Each row is a point. The points of each table are mixes of a few directions, plus a little noise. Count the directions of each table, and those that both share. Where both have some left over, give the other angles between the two spaces (their principal angles), to ten degrees, smallest first.

First:
[[-21  16  47]
 [ 26 -19 -55]
 [  6  -4 -12]
 [-12   8  25]
 [ 21 -15 -45]
 [-18  13  41]]
Second:
[[-14 -26  -4]
 [ 54 -13  60]
 [-13  11 -17]
 [-11  37 -26]
 [-16  -9 -13]]
Directions: first 1, second 2, shared 0; angles 70

First:
[[-39   4  -4  -5   1   8]
 [ 25  -2   2   3  -1  -5]
 [-60   5  -6  -8   2  12]
 [ 35  -3   3   4  -1  -7]
 [ 37  -3   3   5  -1  -7]
 [  3   0   0   1   0  -1]]
Second (9 x 6):
[[ 15  -9  23 -12  -5 -16]
 [ 14  -8  24 -13  -7 -18]
 [-10   7 -10   3  -1   4]
 [ 10  -5  22 -15  -9 -20]
 [ 19 -13   3  13  16  15]
 [-17  10 -29  16   8  23]
 [ 22 -15   1  17  19  19]
 [-30  20  -7 -17 -21 -19]
 [-23  14 -25   7   1  13]]
Directions: first 1, second 2, shared 0; angles 40

First (8 x 11):
[[-11  13   4  33  30   5  16  16   8   7 -32]
 [ 18 -19  26  -6 -44  12 -19  -8  12  11  13]
 [  8  -4 -26 -30  -5  -9   6 -10 -16  -6  41]
 [-17  17  24 -12   7 -20 -47   9   5   0 -31]
 [  1  17 -40 -34  47 -23  23   9  13  16  27]
 [-20  -1  14  13 -23   1 -15  16 -15  10  37]
 [-16 -28   6  32 -14  18  29  -6  -1 -21 -10]
 [ 37   3  -7   4   1  15   7 -24  -7 -16 -45]]
Second:
[[ 16 -16  57  12  38 -31 -13 -16 -23 -33 -34]
 [ -4  13   3  -5 -18  16  32  -2   1 -14 -15]
 [ -8   5  -6 -26 -29  16  32   7 -10   3 -11]
 [-10  26 -36   9 -21  24   6  16  36   0  40]
 [ -8 -19 -14  -3   8   1 -60  52  15 -14  33]
 [  1  -4 -27   7  -3   0  16 -37 -11  46 -22]
 [ -9  -6  -8 -39 -28  11  16  19 -16  14  -2]
 [ 15  24  28   9  10 -14  28 -32   3  -5  13]
 [  9   8  17  23  18 -10   6 -25   3 -10 -10]
 [  2  -8 -12   2  12 -11 -37  14   9  15  35]
 [ -2 -22  -3  11  15  -4 -26   3  -8  -3 -26]]
Directions: first 6, second 5, shared 1; angles 50, 70, 70, 90

First, 9 rows:
[[ 25  10  43 -14 -15 -17 -11  -4   0   5  -9  29  -6   0]
 [-24  20 -30 -11  21 -13  -1  11   3 -16   0  -4   0   4]
 [-14   7 -17   9   9  15   1  10   9 -14   0   5   4  12]
 [  9 -16  33 -37 -16 -18   4 -33 -31  40  -6 -26 -36   1]
 [  7 -20  -2   9  -3   9  -3  13   9  -3  10  19   6 -24]
 [-13   2  -8  24   1  18 -14   7  -5  -3   5  -8   5  -2]
 [ 17   4  25 -19  -8  -3   8  -7   7   1 -10  22  -9  17]
 [-22 -21 -41   8  10  12  21 -15 -13  14  10 -60  -1   0]
 [ 16  15  -3  29   2  -2  -5  17  22 -23   2  22  37  -9]]
Second:
[[ 15 -15   2 -10 -11   6  39 -22   2  21 -16 -10  -6  33]
 [-18 -13 -27 -10  16   9   3   8   6 -12  19 -10  -6 -18]
 [ -1   5 -31   2  17 -14  11   0   3   6  12 -14  20 -20]
 [ 10  -5  17   2 -11 -38 -20   7 -13  10  -5   6   3 -29]
 [ -1  -5  29  13 -14  32 -20   8   4 -14  -2  22 -11  12]
 [-20  -3  30  -4  -4  18 -40 -10 -23 -10  20 -35 -32 -12]
 [-11  19 -17 -21  14 -16  14  -5   0  -2  -8  -9  -4  19]
 [ -2   5   1 -25  -1 -13  19 -10  -1   4 -19  -1 -16  32]
 [  8 -31 -12   8  -3   1   6  19  13  -2   7  24   9 -28]
 [ 18  42   9  45  -2  14 -12   6  11   0  -7  27  42  12]]
Directions: first 6, second 6, shared 4; angles 30, 40

First:
[[ -8  19  -4 -12 -21   0   7   5   7   0  -4  -4  12   5   4   5  11  -9
  -12   5   3  19   0   8]
 [  7  -9  -4  10  22  -2 -23  -6  -3   0   5  -1   6   6 -10   2  -4  -6
    8   7   5  -3 -20   0]
 [-10  19   0 -15  -6  -1  17   7   6   2 -15  -8  -6  -2  12  -1  12  -5
  -11  -6  -2  16  13   4]
 [ 14  -8  -2  12 -28  -5  -7  -9 -14   4  15  13  27   9 -12  -1   5   8
    7   4   3  -7 -11   1]
 [ -9  19  -3 -13 -15  -1  11   6   7   1  -8  -5   5   3   7   3  11  -8
  -12   1   1  18   5   7]
 [ 11 -12   5   6  15 -10   7  -5 -16   8  -7   2 -13  -7   3 -13   3  16
   10 -16  -8 -16  14  -7]
 [-10   0   5  -7   2   9  13   7  11  -6  -3  -3 -20 -10   7   3 -10   1
   -5  -4  -4  -4  14  -4]
 [  6 -30   3  19  31  10 -24  -5   3  -9  16   5 -11  -3 -12   5 -28   1
   14   9   3 -24 -15  -9]]
Second:
[[ -3  -4  -5  11  -1  -1 -15  -3  -4 -11  11   0  11  -8  -5   1   1   4
   -3  -5   1  -3  -7  -3]
 [ -2  -3  -4   9  -1   0 -11  -3  -3  -8   9   0   9  -6  -4   1   1   3
   -2  -3   1  -2  -5  -3]
 [ -2  -3  -3   8  -1  -1 -11  -3  -3  -8   8   0   8  -6  -4   1   1   3
   -2  -3   1  -2  -5  -2]
 [ -4  -5  -6  14  -1  -1 -18  -4  -5 -14  14   0  14 -10  -6   1   1   5
   -3  -6   2  -3  -8  -4]
 [  4   5   6 -14   1   1  19   4   5  14 -15   0 -14  10   6  -1  -1  -5
    3   6  -2   3   8   4]
 [ -5  -6  -7  17  -2  -1 -22  -5  -6 -17  17   0  17 -12  -8   2   1   6
   -4  -7   2  -4 -10  -5]
 [  1   1   2  -4   0   0   5   1   1   4  -4   0  -4   2   2   0   0  -1
    1   2  -1   1   2   1]
 [ -1  -1  -2   5   0   0  -6  -2  -2  -4   5   0   4  -3  -2   0   0   2
   -1  -2   1  -1  -3  -1]
 [ 13  15  19 -46   5   2  60  14  17  45 -46   1 -46  32  21  -4  -4 -17
   11  19  -6  11  27  13]]
Directions: first 4, second 1, shared 0; angles 50

First, 8 rows:
[[  9   9  12 -14   0   5  -5  25   2  -1  11   5  -2  18  -3  -8   1  -7
   -7 -11  14   1  -7  12   5  -5  -2  -5 -19  -1  -4   4]
 [  1  -9   4  -2 -16  14   5  10  19  -3   0   2  -7   8 -11  -6   0   7
  -10  -6  11  -1  -5   6  20  -9 -16 -12  -2   2 -14  -8]
 [ -4  -5  -2   5  -6   9   3  -1   2   6   1  11   9   1  -5  -1 -10   2
   -9   0   1  -3  -7   4   9  -1   1  -3   9  -8  -4   6]
 [ -3   4   6  -1  -3 -10  11  12   8  -2 -15 -19  -3  -2  -2  -4  -4   4
   -3   5  17  -6  -3  -2  14  11  -9  -7 -14  -7  -4   3]
 [ -1   5 -24   7  26 -24 -24 -56 -40  -8  11   4  -7 -28  21  23  26  -8
   35   8 -46  16  32 -24 -60  -7  31  28  26  31  33 -17]
 [ -9   1  -1  -1 -11  -3   8  -1   4  -4  -9   0  -1  -6  -7  -3  -5   7
   -9   1  15  -4  -1  -2  16  -3  -5 -11  -2   3  -3  -4]
 [ 14 -10   4   8  10   9  -3   7  11   7   4 -10  -3  13   8   1   6  -3
   12   0 -18   2  -3   4 -12   8  -7  13   1 -11  -5   4]
 [ -6   5   1   1  -1  -2   5   3  -7   6  -2   6  12  -3  -2  -2 -13  -1
   -9   2   8  -5  -7   2   7   6   7  -2   0 -10   3  12]]
Second (8 x 32):
[[ -7 -29 -23  11 -28  46 -13 -42   3  -4  30  54   3   2 -18   3   0   5
  -14 -12 -25  13   7   6   3 -46   6  -6  44  21 -13 -18]
 [ -8   4  -6  -3   4  -8  -1 -14  -8 -10  -1  -2  -4 -11   0   0  -2  -2
    3   3   1   3   8  -5  -2  -2   1  -2   2   8   2  -1]
 [  0   2   0   3  15  -9  -1  -2  -6   3  -3 -10   2  -3   8   2  -3  -5
   10   5  -8   0  -1  -3 -10  14   1   9   1  -8   4   9]
 [ -1   3  14   1   1  -9  15  37  12  29 -21  -2  19   2   3  -1 -15  11
   -9   1  19 -17 -29   2  20  30 -11   0   1 -27   0  10]
 [ 27  -1  16   3  -1   6   1  28  15   5   1 -25 -10  24   6   0  20  -1
    6   0  -3  -1   1   7  -9   3   0   6 -27  -8  -2  -2]
 [ -6   3  -4  -1   1 -16   4 -12   1 -15 -12 -22 -15 -13   0   1   7   3
    8   8   5   2  14 -11   0   2  -6  -4  -8  11   2  -9]
 [ -1  15   6 -13   2 -12   1  12  -7  -7  -2  -4  -2   0  -1  -5  -1  -4
   -4  -2  18  -2   1   1   4   1   3  -7 -19   3   4   3]
 [ -3   3  -4  -2   7   2  -6  -7 -11  -1   9  11   6  -1   1   0  -6  -7
    0  -2  -5   3   0   2  -6  -2   6   3   6   0   2   7]]
Directions: first 5, second 5, shared 3; angles 30, 30

First, 11 rows:
[[  0   9   6  -1  -9   9   6 -10  -4 -19  -3   9 -21   4 -13   4  -1 -12
   13   1  -6  -1  -7  13  -1   7  -2  19  -2   7  -3 -10]
 [ 13  -7  18  21 -21  13  17  -1  23  15  -2  25  -3 -12  50   1   8  19
  -48  26  20  -4  21 -36   7   8   3 -30 -55   9 -13  -1]
 [-10   1   2  -3   2  -4  -5  -8  -6 -18   1   8 -19  10 -10  -2  -2 -16
   25 -10  -4   2 -11  13  -6   8   0  13   8   9  -2  -7]
 [-12  -6  -7  -5  14 -14 -14   2  -6  -2   5  -5   2  10  -7  -5  -2  -7
   21 -18  -2   4 -11   8  -5   0   0  -1  21   3   3   1]
 [ 10   8  13  17 -13  17   9  -6  11  -1   4  13 -18   3   4  16   8   3
  -10   0   1  -3 -14   5   7   7  -7  -6 -18  20 -15 -12]
 [  1   5  -6 -11   1   0   2   1  -8  -5  -5 -10   5  -5 -15  -3  -5  -3
    5   5  -6  -1   6   5  -1  -5   2  15  10 -13   9   4]
 [-10 -14  -4   1  12 -17 -12   6   2  12   6  -1  12   5  17  -9   1   3
    1 -11   8   4   1 -12  -4  -1   2 -19   5   1   1   7]
 [ -1   3   6   6  -4   5   0  -6   2  -7   3   8 -15   7  -2   6   3  -5
    8  -7  -1   0 -12   8   0   7  -3   1  -3  13  -8  -8]
 [  3   1  -8   4  14  -3 -10  10   1  19  10 -20  17   5 -14  11   3   9
    1 -19  -5   1 -19  12   5 -10  -7 -13  24   3  -1   3]
 [ 21  23 -16 -31 -12  20  26   5 -19  -9 -26 -31  26 -35 -41  -3 -16   4
  -18  47 -18  -8  42   4   7 -23   8  51   9 -56  30  15]
 [-16 -22  -4   2  17 -27 -18   7   5  15   9   4  14   8  32 -16   2   4
    1 -15  14   6   3 -21  -8   2   5 -31   2   5   0   9]]
Second, 11 rows:
[[ 16   5  11 -15  -2  14   3 -11  -1  -4  -6   2   5  -8  11 -16   6   3
  -21  13   3   3  13  -4   3 -11   4  16  -7 -15   4  16]
 [  7   1   7  -7   2  14 -17 -17  -3  -5  -6  -4  -7  13  36 -25   4   1
  -22  -1   5  -7 -14  -1   0   0  -5  -5 -12  21  -2   1]
 [ -4   1  18  20  -2 -12  -6  16  22  42  17  -3 -60 -14   8  44   3   7
    7 -11 -20 -23  -7  34  -5  11  15 -14  14  -2   0 -33]
 [  6   4  15   5  -4  -7  12  13  15  25  10   3 -26 -24 -14  33   3   7
    4   5 -14  -6  17  18   0  -2  16   8  12 -30   5  -8]
 [ 12   4   8 -10  -3   8   7  -5   1  -1  -3   2   5 -10  -1  -5   3   3
  -12  11   0   4  15  -2   3  -9   5  14  -2 -19   4  12]
 [ 13   3   2 -18  -1  14   6 -13  -9 -18 -10   3  26  -2   1 -25   3   0
  -16  14   9  11  14 -15   5 -13  -2  18  -9 -13   3  24]
 [ -3  -2 -18 -10   1   2   9  -4 -16 -29 -10   3  47   8 -19 -23  -5  -7
    6   5  13  19   6 -25   3  -6 -11   8  -5  -1   0  21]
 [ -8  -2  -5   7   2  -4  -7   2   0   2   2  -2  -6   8   5   2  -2  -1
    6  -8   0  -4 -12   3  -2   7  -4 -11   0  15  -3  -9]
 [-32 -12 -44  13   7 -17  -3   7 -21 -34  -6  -1  51  33 -27 -15 -15 -15
   38 -20  15  17 -24 -26  -2  14 -26 -22  -1  40 -10  -2]
 [-10  -2  -3  13   0 -13   2  13   6  13   8   0 -14  -4 -13  24  -3   0
   17  -8  -7  -4  -3  10  -2   8   3  -9  10   0  -1 -15]
 [  2   1   8   3   0   2  -6  -1   6  11   3  -2 -19  -1  13   5   3   3
   -6  -2  -4  -8  -4   9  -1   2   4  -4   0   3   0  -8]]
Directions: first 4, second 3, shared 0; angles 30, 60, 70

First:
[[ 11 -17  -3   0 -11  -6  11   3  -2  17   8   9 -11  -3   7  -7  11  -9
    1   0   2 -15  -2  -6   5  10   3   5  -2  -2  11  -5]
 [ -2   3  -5  -9  -2   1   2  -2   1  -4  -9  -6  -2  -3 -10  -4   3  -2
    1  -6  -2 -10   8   3 -13  -3  -3  -2   0  -4   0  -3]
 [  5  -2  -2 -13  -5   2   5  -1  -1  -2 -14  -3   4   0  -7   3   2  -3
   -3  -3   5 -14   7   0 -27  -7   1   1   4   5   2  -4]
 [ -2   5   2   2   4   2  -4   0   1  -6  -3  -2   6   3   1   6  -5   5
   -2   3   1   8  -1   1  -2  -4   0   0   2   5  -4   2]
 [ -2   3 -14  -8  -5  -4   7   0   3   3  -7  -5 -13  -5  -1  -3   6  -1
    3  -4  -9  -8  12   7  -2   5  -1   1  -3  -7   3  -8]
 [ -3   2   8   7   6   2  -7  -1  -1  -2   8   2   4   2   0  -1  -5   1
    1   1   1   9  -7  -3  11  -1  -1  -3  -1  -1  -3   6]
 [-12  27  22   9  24  10 -32  -2  -9  -7  14   3  18   9  11  28 -33   7
   -4  16  -8  60 -17   0  33 -14  17  -2   0 -11 -16  19]
 [ -6  -2  -2   2   1   1   3  -4   6 -11  -3  -7   0  -4 -17 -19   8   1
    4 -12   2 -17   4   1  -8   1 -16  -8  -2   1  -2   1]
 [  4 -11   7   1  -2   0   0  -1  -4   8  11   7  -3  -2  -4 -12   4 -10
    2  -4   3  -8  -7  -9   7   2  -1  -2  -2  -7   5   5]
 [  8  -9 -14   9 -10  -8  15   7   6   5  -6   1  -4   3  20  10   9  10
   -3   9   4  -5   4   6  -2  12   1  10   3  21   4 -14]]
Second (11 x 32):
[[-14  -3   3  -3  -8  -6   9   8  -2   2 -10   5   6  -8   7  -4   1   3
    5  -5  -8  -9   9   2  -6  12  -6  -1   1   2   4  -5]
 [  1 -11 -13 -10   6  -2  -7 -12  -1   7  -5 -10  -3   8 -19 -21  14 -16
   -6  -1 -12   9 -11  -7 -15 -10   1  -2  -5  18  -1  -6]
 [ 10  11  12  14  -5   2  -5   6   3  -1   9   5  -6   1   8  23 -16  16
    1   6  19 -12  11   4  15   2   0   2   9 -16  -4   9]
 [-11   2   8   4   0  -6 -12   2  -5   9  -4   2   6   5  -1   2 -10   4
   -1   5 -11  12   3  -3   0   3  -1  -3   4   7  -5   2]
 [ 12  -2   1   8 -11  -7  -8   0   3  14  -1  -4 -14   7 -14   2  -3   7
   -4   4  11 -24  15  -2  -8   1  -5   0  10   2  -3   1]
 [ 19  -3 -10  -2   8   5 -10 -13   4   2   7 -11 -12  10 -17  -4   7  -9
   -8   3  10   3 -11  -4  -3 -16   6   1  -1   3  -4   1]
 [-24  10  17   5 -11  -2  20  23  -4 -12  -5  19  18 -20  37  15 -13  17
   14  -5  -5  -6  16  10  14  26  -7   1   1 -16   8   1]
 [ 20   3  -3   4   0   6   0  -4   6  -5  10  -3 -12   2  -4   8   1   2
   -3   1  20 -13   0   2   5  -7   3   3   2 -10   0   3]
 [  3   1  -4  -4  14   5 -12 -10  -1  -2   6  -6   2   7  -8  -3   2 -10
   -5   4  -5  26 -18  -4   4 -14   8   0  -5   5  -5   3]
 [ -8  -3  -4  -7   3   0   3  -2  -2  -1  -4  -1   5  -2   0 -10   6  -8
    1  -3 -11  10  -7  -1  -4  -1   1  -1  -5   7   1  -3]
 [-10  -4  -6 -11   2   4  19   2  -1 -14  -3   3   9 -12  13  -9  13  -8
    6 -10  -9   6  -8   4  -1   4   0   1 -10  -2   9  -6]]
Directions: first 5, second 4, shared 1; angles 70, 80, 80

First (10 x 32):
[[-11 -14   4  14  -8  19  -3  -6  25   3 -20  -5   1   3   7  21  -9 -13
  -14  14   9   1 -12  -9  15 -28 -12   7  32  32  32   5]
 [ -6   3   7  11   2  19  -1 -20   6   1   4 -12  -1  20   8  22 -16   2
  -11  21  -1  -3   4  19   5 -12  -6  15  24  23  32   5]
 [ -2 -28  -8  -8   1   1  14  -4   8   5  -6   1  -2 -19  -8 -14  12  -5
   -5  -1  11   6  -8  -9 -10  -7  -4 -10  12  -4  -4  -5]
 [  1  38   1  -5 -24 -32 -29  34 -22   6  -5  -3   5  11   2  -3 -22  10
   23 -14  -1 -21  28 -13  -6  37  10   5 -46 -38 -33   4]
 [ 10  13 -10 -13 -16 -47 -10  16 -46  17  12  -4 -26 -18  -9 -11 -18   3
   20 -24 -15 -24  35   5 -41  50  15  14 -48 -53 -34  -4]
 [-10  12   5  -2  25  41  12 -26  21 -18  15 -14  33  48   5   2  10  28
   -9  39  19  13  -2  27  16 -17  -3 -10  31  20  21   4]
 [ -3 -23  -9 -12  19  17  24 -20  11  -6  10  -2  11  -1  -6 -19  22   9
   -8  12  13  15  -8   9  -7 -10  -2 -15  22   2   1  -5]
 [ 10   6  11   2  30  26   5 -26   3 -16  25  21   0   3  -3   2   9   2
   -3   3 -18  17 -23  27  15 -16  -5   0   5  15  21  -4]
 [  9   1 -10  14 -25 -54   5  43 -24   9 -25  -7 -25 -25  14   1  22 -16
    0 -40 -11 -10  14 -35  -4  19  21 -10 -31   8 -45   3]
 [  1  -8   8  -1  -4  11 -17   5  20  -1 -11  26   3 -21  -9  -3 -10 -19
    5  -8  -4   7 -28 -19  16 -15 -17   3  -2  -3  12  -4]]
Second, 11 rows:
[[  1  26  13  19  16  16   6  17  25 -32 -14   9  29  29  22   7  43   5
   -6  -1   1  26 -28 -17  58 -31   5 -31   7  53  -9   8]
 [  4   9   7 -12   4   7 -18   3   6  -5   7  24  10  -8 -13 -14 -10   0
   16  -6  -4   4 -15  -5   7   3  -8  -1 -18 -25  -3  -5]
 [  3   2   4  -5   3   4  -8  -1   3  -2   4  13   2  -7  -7  -6  -5  -2
    6  -4  -4   3  -9  -1   3   0  -5   1  -7 -10   1  -3]
 [  1  -6  -3 -20  -8  -5 -17  -5 -10  14  11  10  -7 -18 -21 -14 -31  -1
   16  -3  -1 -12   8   5 -28  21  -8  15 -18 -49   0  -7]
 [  7  21  14 -24   8  13 -38   9  13 -12  12  48  23 -12 -25 -29 -18   1
   33 -12  -6   9 -29 -11  17   6 -16  -4 -37 -51  -9  -9]
 [ -4  -8 -10 -20 -18 -15 -12  -2 -17  22   7 -10  -9 -11 -17 -11 -34   5
   13   4   9 -22  27   6 -42  31  -2  18 -14 -53  -6  -5]
 [ 12 -37   3  11  16   8  16 -35  -8  10  16  17 -44 -43  -7  16  -3 -30
  -20 -10 -33   6 -21  23 -15 -20  -8  22  20  24  40  -8]
 [-13  10 -11  12 -15 -14  19  17  -3   0 -20 -46  13  39  25  12  19  19
  -12  16  26  -9  34  -8   2   5  18 -14  15  27 -20  13]
 [ -3 -28 -14   6 -11 -15  22 -17 -21  23   1 -31 -32 -10   4  16  -9  -6
  -19   7   0 -17  29  17 -39   8   7  19  21   8  13   1]
 [ -6  21   2   6  -1   1   0  19  11 -14 -13 -10  25  29  14   0  19  14
    2   5  14   6   2 -14  25  -4   7 -19  -1  16 -18   7]
 [ -1  -9  -3  25   5   0  30  -5   1  -4 -10 -24 -11  12  24  24  29  -4
  -27   5  -2   6   3   5  11 -21  11  -6  30  60  10   8]]
Directions: first 6, second 3, shared 3

First, 8 rows:
[[ -3  33  34  14  26 -17  18 -16  -7  16 -18 -19 -31 -13 -40   3 -13 -29
  -17  12 -27  34 -10  33  11   0 -21  -6  16 -44  -7   1]
 [-22 -13   0 -17 -24 -10  -8   8  -7 -14  -7  -4  16  45  35  39  18  47
   23   2  18 -23  16  13 -22 -10 -23 -21 -38  44   4  48]
 [ -6 -14  -8  10   2  10  -8  12  17  11  18  10  15 -11  21 -25   1  18
  -16  21 -12  -2  -6 -26 -16  -5  15 -18  24  14  -2 -25]
 [ 22 -11 -18 -21  -6   6 -15  -7   3 -11  23   4  14 -25  -8 -26  -1 -31
  -11 -31  11  -3   4  -5  27  -4  31  25   1  -3  16 -44]
 [-12 -23  -6 -37 -27 -13 -27   1   1 -17  19  -5  33  22  31  11  20  27
    0 -14  16 -20  20  16  -3 -25   0 -17 -31  46  22   2]
 [ -1  -3 -11  29   6  20  13  16   7  10  -8  17  -7   0  11  -5  -6  16
   11  22  -3  -6 -12 -37 -20  19   4   1  18  -2 -19  11]
 [ 14  16  -2   8   4   4  20  -6 -16  -8 -26   0 -26   6 -24  21  -8 -23
   27 -18  14   0  -2   4  13  23 -10  32 -14 -25 -10  29]
 [  7  15  10  13  18  -1   8  -7   2  12  -1  -4 -15 -23 -25 -17 -11 -26
  -17   6 -17  20 -10   3  10   3   3   4  23 -30  -4 -21]]
Second:
[[-14  -5  14   0   0 -10  -9   1   7   6   6  -5   9   3  11  -1   6  19
  -15  15 -11   4   4  13 -10 -14  -7 -21   4  10   4  -4]
 [  4  -1  -1 -38 -18 -19  -9 -15 -18 -24  -5 -15   4  19  -2  30  10 -11
   15 -38  27 -10  18  36  20 -12  -9  10 -44  15  19  19]
 [  0  -5  -1 -13 -17  13  -7   4   6 -10  13   4  18  11 -12  -8   3   6
    7  -9  -4  -5   6  -4   6   8   0  14  -8   2   1  -4]
 [  3  -4 -12  19  22  -6   4   3   3  18  -1   3 -12 -27  27 -13  -5  -5
  -18  20   1   4 -13 -20 -14 -12  18 -25  28   6  -2 -21]
 [-12   4   9 -60 -47   9 -14  -5  -4 -30  21 -15  37  50 -31  11  11   8
   25 -30  -8  -7  18  22  18   2 -25   7 -53  19  13  22]
 [ 19 -12 -13  54  38   5   4   8  14  23  -4  24 -21 -56  17 -30 -11 -12
  -28  18   4   4 -14 -29  -7   6  37  16  56 -26 -10 -44]
 [  7  20 -11   8  18   5  22  -3  -6  16  -8  -5 -22 -16  -5 -13 -16 -28
   -1  13 -10  15 -24 -29  -5   3   5 -20  18  -9 -11  -6]
 [  6  -8 -18  49  24   9  15  16   4  17 -20  22 -22 -17  32  -1  -6  14
    5  26  13  -9 -15 -40 -26  14  14   1  30  -2 -20   7]
 [-13  11  34 -20 -19  -7  -5  -9  -4 -16  -4 -14   9  34 -36  25   8  11
   10 -14 -11   5  20  49  15   5 -35  17 -31 -14   4  28]]
Directions: first 4, second 6, shared 4

First (8 x 32):
[[-12  -1   0   3  -2  -2   4  -1  -4  -7  -9   5   3   2   5   2   0  -2
    8   7  -4  -7  -8  -4  -6 -13   0   1   5   3   1  -2]
 [  4 -12  10  -5   0  15 -19  22  -5  17   4   1  -8   1   3 -21  -9  -9
   -1  -5  -1   0  27   5  11  14  13   7  -5  -5   0   4]
 [ 35   3  -3  -7  -2  -5  -3   1   7   8   5  -7  -8  -3  -5   0  -4   9
  -17  -6  20  14  14  10   4  29  -8  -3  -9   8  -3  -4]
 [-15  13 -20   8 -23   2 -14 -32  -9 -21  -8  10   9  15 -26  12  -7  21
  -22  -4   3  -2   0 -27  -2  -4 -25   8  -2 -15  -5  -1]
 [-26   3  -8   6 -16  -9   8 -11 -13 -25 -31  15   9  10   5  10  -4   3
   12  20  -2 -19 -17 -17 -18 -28 -10   6  13   7   0  -9]
 [ 25  -2   4  -7   7  -7   8  10   8   9   2  -8  -7  -7   8  -1   1  -1
    1   1  11   7   3  15   0  15   2  -5  -2  13   0  -4]
 [-15 -10   9   0   3  20 -21  16  -6  14  11   2  -3   3  -2 -20  -5 -10
    2  -9 -13  -3  20  -3  13   1  15   7  -4 -16   1  10]
 [  5   7   9   3  34 -14  37  -4  23   5  25 -18   6 -20  14  18  26 -10
   17  -4 -14  10 -39  22  -3 -14  12 -22   3   5   5   6]]
Second (10 x 32):
[[-10  -9   4  -2 -10  14 -21  13 -12   5  -7   9  -4   8  -1 -17 -12  -4
   -1   1  -1  -7  23  -7   6   4   6  11  -1  -6  -1   2]
 [  1   1  -1   0   1  -2   3  -2   1  -1   1  -1   1  -1   0   2   1   0
    0   0   0   1  -3   1  -1  -1  -1  -1   0   1   0   0]
 [ 13  13  -5   2  14 -19  29 -18  16  -8  10 -12   6 -11   2  24  16   6
    1  -1   2  10 -32  10  -8  -5  -8 -15   1   9   1  -3]
 [ 14  14  -6   3  14 -20  29 -19  17  -8  10 -12   6 -11   2  25  17   6
    1  -1   2  10 -33  10  -8  -5  -9 -16   2   9   1  -3]
 [-25 -25  10  -4 -26  36 -54  35 -30  15 -19  22 -11  20  -3 -45 -31 -11
   -2   1  -3 -18  60 -18  15   9  16  29  -3 -16  -2   5]
 [ 12  12  -5   2  12 -17  26 -16  14  -7   9 -11   5 -10   1  21  15   5
    1  -1   2   9 -28   8  -7  -4  -7 -13   1   8   1  -2]
 [-16 -15   6  -3 -16  22 -33  21 -19   9 -12  14  -7  12  -2 -28 -19  -7
   -1   1  -2 -11  37 -11   9   6  10  18  -2 -10  -1   3]
 [  2   2  -1   0   2  -3   5  -3   3  -1   2  -2   1  -2   0   4   3   1
    0   0   0   2  -5   2  -1  -1  -1  -3   0   1   0   0]
 [ -3  -3   1  -1  -3   5  -7   4  -4   2  -2   3  -1   3   0  -6  -4  -1
    0   0  -1  -2   7  -2   2   1   2   4   0  -2   0   0]
 [ 11  11  -4   2  11 -15  23 -15  13  -6   8  -9   5  -9   1  19  13   5
    1   0   1   8 -26   8  -6  -4  -7 -12   1   7   0  -2]]
Directions: first 4, second 1, shared 1
